Each point is reached from the start by the listed moves, each made once or not at all, plus a little noise. Is the number of moves made odd or even? Then give how often each move was made.

Moves:
(1): [ 32   2 -71 -10]
(2): [-24  47 -29 -16]
Start: [-1  4  1  9]
Points:
[  8  51 -99 -16] -> even (1, 1)
[-24  52 -26  -8] -> odd (0, 1)
[-2  5  2  9] -> even (0, 0)

Moves:
(1): [ 39 -15  16 -12  12 -12  13  23  -5  31 -21  40   4]
(2): [ -5  58  29  12  -7  18  11   8  18  13 -31 -12 -22]
(3): [ -4 -14  52   6 -13   4  12 -19   5 -12  15   9   3]
(4): [  4 -11  14  45  23  33   0   5 -28  37  17   2 -11]
(5): [-12   2  13 -16  50  13   3 -12   6 -23   8 -10   9]
(6): [  5   4  -3 -50  -3  56 -18   3  -3   0   1   5  -1]
(7): [  5  19 -19  11   1  33  46 -10  -1 -41  -2  18  -1]
(8): [-29 -43 -19  12  12  14  26  54  32   0  -1  11   3]
(9): [ 28  17 -10  14   4  -2  -1 -17  59   7  -4  13   1]
(10): [-23  11 -12 -48  -4  -3  53 -24   2  48  -7  14 -43]
(11): [ 15  13  -1  -1  -6   6   9  36  13 -14  65  14 -15]
Start: [-41  -9 -18  11  33  12 -15  27   3  20 -33   2   3]
Points:
[-42  52  42  46  17  67  50   5  26 -18 -51  16 -20] -> odd (0, 1, 1, 0, 0, 0, 1, 0, 0, 0, 0)
[ 33 -13  34  74  59  71  56   9  33  47 -35  80  -4] -> odd (1, 0, 1, 1, 0, 0, 1, 0, 1, 0, 0)
[-67   0 -72 -64  36 121 101  89  45  15  22  61 -53] -> odd (0, 0, 0, 0, 0, 1, 1, 1, 0, 1, 1)

Moves:
(1): [ 40 -28   4  -6   1  -1  -2  -4  10  10   9   1   4  24 -13  19   5   6
   3  11 -16  26  -4   8]
(2): [ 10  19 -11   4  -5 -12   8   6  -4  -4   6   2  -8   8   1  -8   5   3
  -1  17  -2  -5  -5   3]
(3): [  0  -7  25 -11 -18 -17   3   2   7   0 -10  17  11  10   3 -28  -6  -8
   9  -9 -13   5  -2 -11]
(4): [  7  -2  28  36  -9  -7 -15 -19 -11  -6 -12 -14  12  19  16  -5  17 -11
   1 -19   3 -20 -17   2]
(5): [  9   7   3 -18  38  -9 -12  -5 -21  -9  19   5  17  29  -4  12  -4 -15
 -14 -23  13   5 -12  -8]
(6): [ -1  -6   6   5   0  44  -4 -11 -16   5  -4   3  -7  14   4  12 -21   8
  17  -2 -12   0 -10 -20]
(7): [  5 -14  11  -4  -5   6  27   2 -15  -8  -5  -5   8  -9  -3  -4   4  -7
  -3   6   0  -7  -1 -20]
(8): [  5 -10   1   8  10 -12  -9  32  -3  -7  27  23  -6   2  20   1 -17  -8
   3   5  -1   0   1 -13]
(9): [ 2  0  0  4  2  6  4 -6 21 -9  4  4 -1  8  7 -9 -8 -5 -2  5  5  3  3 14]
(10): [  5  -1   0  -6   5   2   4  13  -6  23   2  -3   4  -5  18   5  -3  -8
  -6   8  11   1   2 -12]
(11): [ -2  -9   5  -8   1  -6   6 -11  -5   7  19  -5  13  -2   1   5   3  -2
  -1  -6   5  -9   5  -6]
(12): [  1   1 -10 -17   5  -1  20 -14  -9  -5 -15  31 -21   2  20  10   3  -1
  12 -16  -8  10  12   5]
(13): [ 19   6  -7 -19  -3 -19  10 -13  -5 -11 -15   1  35  -4  17  26  -9  -2
  -8   4 -10  -1  -7  -6]
(14): [-23 -10  -1 -10 -17  -7  -4   6  -1  -8 -15 -20  -3  24  15  15   0 -15
  11   1  -2  -1  14   1]
(15): [ 36  -5  16  -7  -9  -6 -17   0 -20   8  -3 -29 -10  -5  33   5  10  22
   2  10  16  19  33  -2]
(16): [ -5  16   9  -1   7 -10  15  -2   5   0  -2  11  -9  -5   0  16 -14  -8
  -8   1  -7 -11   9  -5]
(17): [-12  15   7  -5   4  15   5   3  16  -1  -1   0  19  -5  -8  31  14  -6
  12  22  -4  -7  -1 -11]
(18): [ -2   7   0   2  24   4  25   3 -14   5 -13  -5 -11  14   6  -6   6  50
   8 -24  14 -14 -13   0]
(19): [-10  -4   1   3   9  -2  -3 -12  11  -3  -6  -1  -5  -7   3  -1 -18 -16
  29   0  -8   8 -11  -5]
(20): [  2   5  10   3   6 -14  -2 -15   3  -3 -12  13   0  -1  11   5   4  13
  -8  34 -11  -6  -4   2]
(21): [ -8   2  11   6 -16  -4 -20 -14   1  -4 -14  -7  -1  10   0  18  -2  -2
   6  15  40 -16 -10   2]
(22): [-10   9  -8  16 -14  -4 -10  -1   3   5   3 -12  -7   1  19   8  -6   9
  -8   2  16  41  -2   0]
(23): [  4  -6  -4   5   2  -3  -4  -3  -6   9   0   5  27   7 -22   2  -1  -6
   1  12   1   7  21  10]
(24): [ -5   2   2 -17  -1  -6  14   2 -17  -3  -1  -5  -2  -6  10   7   0   4
   4  -7   0  11   2  26]
Start: [ -3 -11  -9   3  18  -5 -12   0   5 -31   3  16  15   1  -6  -1  18 -17
  26   4 -36  -9 -34   2]
Points:
[ 56   5  -2 -59  37 -73 -11 -16 -51 -39 -11 -12  75  55  81  58  11 -26
   6  64 -16  24  11  30] -> even (0, 1, 0, 0, 1, 0, 0, 0, 1, 1, 0, 0, 1, 1, 1, 0, 0, 0, 0, 1, 0, 0, 1, 1)
[ 89   1  14 -58  68  -5  10 -22 -56 -56   3  39  23  93  86 116   0  36
  69  22  -1  21 -44   1] -> odd (1, 1, 0, 0, 1, 1, 0, 1, 1, 0, 0, 1, 1, 0, 1, 0, 1, 1, 0, 0, 1, 0, 0, 1)
[ 41   3  36 -22 -28 -18  25 -24 -74 -38 -54 -25  23  33  84  29  -1  59
  55  16  12  24 -50 -26] -> even (0, 1, 1, 0, 0, 1, 1, 0, 0, 0, 0, 0, 1, 0, 1, 0, 0, 1, 0, 0, 1, 1, 0, 1)
[  5   4  47  -2  -6 -94 -12  17 -29 -11  -9   0 -13  51 121  34  -4  30
  34  58  30  -7  -5 -38] -> even (0, 1, 1, 0, 0, 0, 0, 1, 0, 1, 1, 0, 0, 1, 1, 1, 0, 1, 0, 1, 1, 1, 0, 0)
[-15   1  46  -3   4  -6 -34 -50 -38 -55 -43  38  60 118  20  58  24 -69
  80   4 -19 -32 -43 -24] -> even (0, 1, 1, 1, 1, 1, 0, 0, 0, 0, 0, 1, 0, 1, 0, 0, 1, 0, 0, 0, 1, 0, 1, 0)
[  4 -40  24 -12  37 -53  54 -64 -53 -31 -68  13  74  37  76  51  22 -23
  62   3 -40 -41 -35 -27] -> odd (0, 0, 0, 1, 0, 0, 1, 0, 0, 1, 1, 1, 1, 1, 0, 0, 0, 1, 1, 1, 0, 0, 1, 0)

Moves:
(1): [ -2   5 -16 -13   5   1  -9  -5  -4 -10  -1  -7  -4 -13 -18   4  -1 -15
 -25 -15   1   1  31   2  16   8  13]
(2): [ -9 -22   7   8   3  -3  18  -9   3   8  -9   4  18  -6  -2 -10  -1   5
  11  13   1 -14  13 -10  22 -12  -4]
(3): [-28   8 -13  -8   5  16  11 -36 -39  15  14   2  -9  -3   0   2  -3   1
 -15 -15 -21   1  -7 -15 -10  25  -5]
(4): [ -2  -2 -27   2   9 -10 -10  -4   2   5 -16  -1  15   5   7   5  -4  12
  -2   0   9 -12   9   6  11  17   7]
(5): [ -3  -9   4 -12  12 -15  -4  -2  -5   3   8  -2 -14  -3   9 -11   5 -15
  -8   0 -21 -10   3 -22  -9 -24  -8]
(6): [ -1   8 -29  -7 -18 -18   9  -5  14  -2  -3  -7   4  11   2 -35 -14  15
  -9  12 -17  19 -13   0  16 -13   8]
(7): [  0   8  -8  -1   0 -15 -16 -28   9  -3   6  13 -22  -4  -5 -13  -2   3
   1 -15   4  -6   7   4   8   9  10]
(8): [-10   4 -15  21   4   5   9  -1   8  23  -1  -8   7 -10  -2   3 -22  -3
   4 -18  -4  13  -6 -14  -8  -1  -4]
(9): [ -7   1   4   2  -7  -6   1   5 -13  15   3  19   7  -8   1   5 -13  -5
   4   6 -13  -9   4  -1   4   2   1]
(10): [ -8 -13 -11   4  -1 -17  -8   0  14   5   1   9  13  -8  -3   2  -6   5
 -11 -14   1  -2   1  -3 -10 -10 -12]
(11): [  3  -3 -14 -15  16  29  -2   6   9  18  -3  -4 -21   0  -9 -10 -28   6
   3  24  13  -9  -9  -6  -2   0   0]
(12): [-14   7   1 -17  -7  -6  14 -11 -12   6   8   3 -10 -13   7  18  -6  13
   2  -4 -12 -14 -21   3  22   7  -6]
(13): [-22   4  34   2   1 -18  -7  20  23   8   6  -4   5   3  -9  19   5 -10
   1 -13 -15   4  -9  -7  13  -3 -11]
(14): [ -4  26   1 -35   1 -13  10 -13  -9  12   5 -15 -10  12 -17   2  -7  -7
 -16  -3   2  -2   4  -3  -2 -31   9]
(15): [ -5   9  -5   2  -2  19  -3  10  -8  -2  -9  -9 -11  -7 -30   6   9   3
  -6 -14 -36  22 -20   8 -41  -5   5]
(16): [  8  -9 -20   1  -6   9 -15  13 -10  -9  -3 -24   3 -25   7  -1   3 -21
   2  18  24 -10   4 -18  -3 -21  12]
(17): [-13   1  16  17  41 -19  18  -8 -13  18   5  -9 -27   3  -4  -7   3  15
  -5  -9  -3  36 -15  -3  -3   3  21]
(18): [-23   2  12   4  18 -14  10   2  -3 -13 -18  22 -10  10   4  -6  20  32
  20  -2  19  20  20 -10  -6 -26  11]
(19): [ -6 -13 -10  -1   6   9  -8   3  -9   9  12  -1  -7   9  16  10  -4  19
 -12   4   2 -24  -8  12 -36   2   8]
(20): [ -8  11  17  21  -9 -11  11   3 -35  11  -2 -29 -20  14 -12  -4 -17   5
  12   4 -24  16  -8 -45   5   1   8]
(21): [-20  16  17   9  30   0  -5 -11 -18 -10   6  -8 -10  -7  -1  -5  -5   1
 -21  16 -12  27  10  -8  11  14 -14]
(22): [-16 -11   8  -9  13 -17   4   0   0   0 -10  -6  12 -15   0  -7  -3   3
  -6  -5  -3   2  16 -16 -18   9  -3]
(23): [ -7  13  -1   3 -10   2  -7  10 -17   1 -13  -2  -7  -2  -4 -10  12 -17
 -24 -11   4 -15  12  14 -13  -4  -3]
(24): [ -5 -33  16  -7 -12  17 -21 -19 -16  10   1   2  21   9  30   4  -3   0
  21  -5  -2  -5   8  20   1  -1   9]
Start: [  4 -10   2 -20   4   3  -3  -2  23   4 -32  30 -11  -1  -8  21  -5 -12
  26   9   3   0  -9   1   1  13 -19]
Points:
[ -35  -11   13   -2   17   -2  -14   41   -1   72  -21  -26  -41  -28
  -23   22  -70  -54   41   30  -33   -6  -32 -112    1  -35  -18] -> odd (0, 0, 0, 0, 1, 0, 0, 1, 1, 0, 1, 0, 1, 0, 0, 1, 0, 0, 0, 1, 0, 0, 0, 0)
[-74 -29  17 -30  -2 -21  -3 -24 -77  21 -60 -48 -21 -49  -1 -35 -26 -21
  -2  31 -94  19  -5 -71  -4 -39 -14] -> odd (0, 1, 0, 0, 1, 1, 0, 0, 0, 0, 0, 1, 0, 0, 1, 1, 0, 0, 0, 1, 1, 1, 1, 1)
[-111    3  -56  -61   60  -50    4  -82  -57   87  -28   -7  -67  -11
  -52  -43  -98   36  -47   23 -114    5   -7 -100  -48   -6   -9] -> odd (0, 1, 1, 1, 1, 1, 1, 0, 1, 1, 1, 0, 0, 1, 1, 0, 0, 0, 1, 1, 1, 1, 0, 0)
[-104  -61    5    5   65    6  -36  -11   -9   80  -56  -33    7  -29
  -40   38  -86   19   -5  -14  -65   24   23  -57  -35   35  -15] -> odd (1, 1, 0, 1, 0, 0, 0, 1, 0, 1, 1, 0, 1, 0, 1, 0, 0, 0, 1, 1, 1, 1, 0, 1)
[-108  -47   35  -34   31  -18   -6  -29  -51   69  -14   14   -5  -63
   -5   59  -20   -8   15  -47  -77   26  -46  -26  -45   23  -11] -> even (0, 0, 1, 0, 0, 0, 0, 0, 1, 1, 0, 1, 1, 0, 1, 1, 1, 0, 0, 0, 0, 1, 0, 1)
[ -84    2  -60  -37   68  -47   22  -98  -92   94   -7  -45  -92  -38
  -21   19  -62    3  -25  -29  -36  -22   -5 -102   13   -5   42] -> odd (1, 1, 1, 1, 1, 0, 1, 1, 0, 0, 0, 1, 0, 1, 0, 1, 1, 0, 1, 1, 0, 0, 0, 0)
[-121  -26    4  -29  108  -61    9  -67  -36   62    2   16  -39  -33
   -4   46  -24   17  -60  -30  -63   -5   -6  -43   26   40  -29] -> odd (1, 1, 1, 1, 1, 0, 0, 0, 0, 1, 0, 1, 1, 0, 0, 0, 1, 0, 1, 0, 1, 0, 0, 0)
